Every row gives one point. The ring and each string are closed loops that go straight from each point to the next, and from the last back to the first. Before rounding, they use only three directions, however many columns there are. How many times does the string pass through the ring? Passing back the other way cancels.

Ring (8 x 3):
[[  4  20  -3]
 [-11  34   1]
 [-31  36   6]
 [-53  19  10]
 [-55  -5  12]
 [-43 -21  11]
 [-16 -24   5]
 [  4  -4  -2]]
String, 8 rows:
[[-49 -10 -11]
 [-30  -1   7]
 [-30  -8  25]
 [-50 -31  24]
 [-60 -21   6]
 [-56  -8  -3]
 [-37   2   2]
 [-41  -1  -3]]
Times through: 1
String, 14 rows:
[[ -9  15  13]
 [ 10  20  14]
 [ 23  19  -5]
 [ 12  11 -20]
 [ -4   7 -19]
 [-16   6   2]
 [ -5   8  20]
 [  7  14  14]
 [ -2  15  14]
 [ 16  30  13]
 [ 18  41  -4]
 [  2  34 -16]
 [-12  21 -19]
 [-19  11   4]]
Times through: 2

Ring, 6 rows:
[[ 34 -24  22  -1  -3 -17  -4   3   5]
 [ 19  18   9   7 -10   1 -10   5  10]
 [-33  24   4  13  -6  10  -8   1   7]
 [-57 -21  10  10   4  -5   2  -6   0]
 [-38 -55  15   3   7 -21   8 -10  -3]
 [ 19 -53  26  -3   2 -27   3  -2   1]]
String:
[[-19  -2  25   8  -1   0  -6   6   3]
 [-18  34  39  12  -3  17 -15  18   5]
 [ -8  49  16  14 -10  18 -16  12  10]
 [-15  51   5  15 -11  18 -15   8  11]
 [-35  44  14  16  -7  20 -13   9   8]
 [-53  42 -12  18  -8  18  -9  -3   9]
 [-35  11 -22  12  -8   1  -2 -11   9]
 [-22   1  -8   9  -5  -3  -2  -7   7]]
Times through: 1
String (22 x 9):
[[ 16 -12  58   2   2  -4  -9  19   1]
 [  6 -13  21   4  -2  -9  -4   3   4]
 [ 17  -9  -9   4  -8 -13  -2  -7  10]
 [ 18  -6 -24   4 -11 -14  -1 -13  12]
 [  5  -7   9   5  -5  -8  -4   0   7]
 [ -1  -6  41   5   1  -2  -7  12   2]
 [ 27  24  35   6  -7   6 -15  17   8]
 [ 41  42  14   7 -14   8 -17  13  14]
 [ 32  30 -21   8 -17  -1 -10  -4  16]
 [ 21  16 -21   7 -14  -5  -6  -7  14]
 [  2  -5  -6   6  -7  -9  -3  -6   8]
 [  4   1  38   5  -1   0  -9  13   3]
 [ 24  16  45   5  -4   4 -14  19   6]
 [ 40  18  35   4  -8   2 -14  16   9]
 [ 46  10   2   3 -12  -8  -9   2  13]
 [ 40  -1 -18   2 -13 -14  -4  -8  14]
 [  8 -15 -16   4  -8 -15   0 -12   9]
 [  5 -15  20   3  -2 -10  -4   3   4]
 [ 16 -16  -8   3  -7 -16  -1  -8   9]
 [ 41 -16 -14   0 -11 -20  -2  -9  12]
 [ 60 -14  21  -2  -8 -17  -7   6   9]
 [ 51 -12  45  -2  -3 -11 -10  15   5]]
Times through: 1

Ring, 10 rows:
[[ 30  19   5   9  -5   0   3 -12   4  -6  -4   2  22  12]
 [ 28  28  -2   7  -4  -1  -1 -19   7   3  -1   6  12   6]
 [ 17  32 -12   7  -1  -4  -4 -24  11   9   3  10   0   1]
 [  4  29 -22   9  -1  -7  -5 -24  14   8   5  11  -4  -1]
 [-11  17 -26  12  -1 -11  -2 -18  13   0   6   7  -2   4]
 [-19   5 -23  12   0 -13   2 -11   9  -7   6   3   0   9]
 [-23  -8 -12   9   3 -13   9  -3   3 -16   7  -2   1  17]
 [-16 -12  -1   7   3 -10  13   2  -1 -20   6  -6   6  22]
 [  1  -7   7   8   0  -6  12   1  -2 -20   1  -6  16  22]
 [ 18   4   8   9  -4  -2   8  -4  -1 -15  -3  -3  23  19]]
String, 34 rows:
[[-10  19 -43  23 -11 -13  -8 -19  19  -6  -3   9  17   2]
 [-29   5 -30  12   2 -16   1 -13  11  -5   9   5  -7   7]
 [-29  -1 -13   3   9 -14   8  -9   4  -4  15   1 -18  11]
 [-10   5  -9   7   3 -10   6 -10   5  -6   7   2  -2  12]
 [ -7   4 -15  12  -2 -10   4  -9   7 -11   2   1  10  13]
 [-15  -6 -19  18  -6 -12   5  -3   6 -21  -1  -2  19  17]
 [-27 -18 -14  15  -2 -14  11   4   2 -27   3  -6  15  23]
 [-43 -28   0   2  12 -16  19   8  -5 -23  15  -9 -11  26]
 [-24 -11   1   1   9 -11  14   0  -2 -13  12  -5 -10  19]
 [ -5   4  -4   6   2  -8   7  -8   3  -9   6   0   2  14]
 [  4   3  -5  12  -4  -7   6  -6   4 -15  -1  -1  19  16]
 [ 11  -6   1  16  -9  -5   9   2   0 -27  -8  -6  37  24]
 [  7 -13  13  10  -3  -5  14   7  -5 -28  -3 -10  29  28]
 [  5 -11  17   5   2  -4  16   5  -7 -22   2  -9  16  26]
 [ -9  -2   9  -2  10  -7  13  -4  -3  -7  12  -3 -10  17]
 [  2   6   1   5   2  -6   7  -8   2  -7   5   0   3  14]
 [ 14  12  -4  11  -5  -4   3 -10   5 -10  -2   1  19  13]
 [  6   8   4   3   3  -5   7  -9   1  -6   5   0   2  14]
 [ 23  14  11   3   0  -1   7 -10   0  -5   1   0  11  14]
 [ 37  23   9   7  -5   2   3 -14   3  -3  -4   3  21  12]
 [ 60  37   1  16 -16   6  -5 -20   9  -3 -15   7  43   8]
 [ 41  31  -7  16 -13   1  -5 -19  10  -3 -11   7  34   7]
 [  5  13  -7   8  -1  -6   3 -13   6  -4   3   3   6  10]
 [  0  14  -1   0   7  -6   5 -14   4   3  10   4 -11   8]
 [  7  26  -2  -2   8  -4   2 -22   6  13  12   8 -19   2]
 [ 23  41 -13   6  -1  -2  -7 -29  13  16   4  13  -3  -4]
 [ 26  43 -21  11  -7  -3 -10 -30  16  13  -1  14   7  -4]
 [ 19  31 -20  14  -8  -5  -6 -23  14   3  -3  10  15   2]
 [  7  22 -16  10  -3  -7  -2 -19  10   1   2   7   5   5]
 [ -6  16 -12   4   5  -9   2 -17   8   4  10   6 -11   5]
 [-19  20 -19   0  10 -12   0 -22  11  12  17  10 -29  -1]
 [ -9  30 -37  12  -2 -12  -8 -27  19  10   7  14  -8  -5]
 [  4  29 -39  22 -12 -10 -10 -24  20   0  -4  12  18  -1]
 [  0  21 -32  19  -9 -10  -6 -19  16  -4  -2   8  16   4]]
Times through: 0
String (20 x 14):
[[ 36  28  -7  15 -12   0  -4 -18  10  -4  -9   6  30   8]
 [  8  15  -8   9  -2  -6   2 -13   7  -4   2   4   9  10]
 [ -4  14  -2  -1   8  -7   5 -15   4   5  12   4 -16   7]
 [ -3  25  -7  -3  10  -7   1 -22   8  14  15   9 -25   0]
 [ 15  46 -29  10  -3  -6 -12 -34  20  19   4  17  -5  -9]
 [ 17  41 -36  19 -12  -7 -13 -30  21   8  -4  15  14  -6]
 [  9  34 -40  21 -12  -9 -12 -27  21   3  -4  13  17  -3]
 [-15  22 -38  16  -4 -13  -7 -22  17   2   5  11  -2  -1]
 [-32   4 -21   5   8 -15   4 -13   8  -1  15   4 -20   7]
 [-25   1 -12   4   8 -13   7  -9   4  -5  13   1 -15  11]
 [ -6   6 -12  10  -1  -9   4  -9   6  -9   4   2   6  12]
 [ -7   1 -14  14  -4 -10   5  -6   6 -16   0  -1  16  15]
 [ -7  -5 -10  15  -5 -10   7  -2   3 -21  -1  -3  21  19]
 [ -1   2  -6  10  -2  -8   6  -6   3 -13   2  -1  13  16]
 [-12  -5   4   2   7  -9  12  -2  -2 -12   9  -3  -3  18]
 [-15 -10  12  -3  12  -8  16   0  -6 -11  13  -6 -11  20]
 [  3   7  -2   7   1  -6   6  -8   3  -8   4   0   6  14]
 [ 25  13  -1  15 -10  -2   3  -9   5 -14  -8   0  32  15]
 [ 58  24   5  20 -20   5  -1 -11   5 -16 -19   1  57  16]
 [ 53  30   4  15 -14   5  -2 -16   6  -6 -13   4  41  11]]
Times through: 0
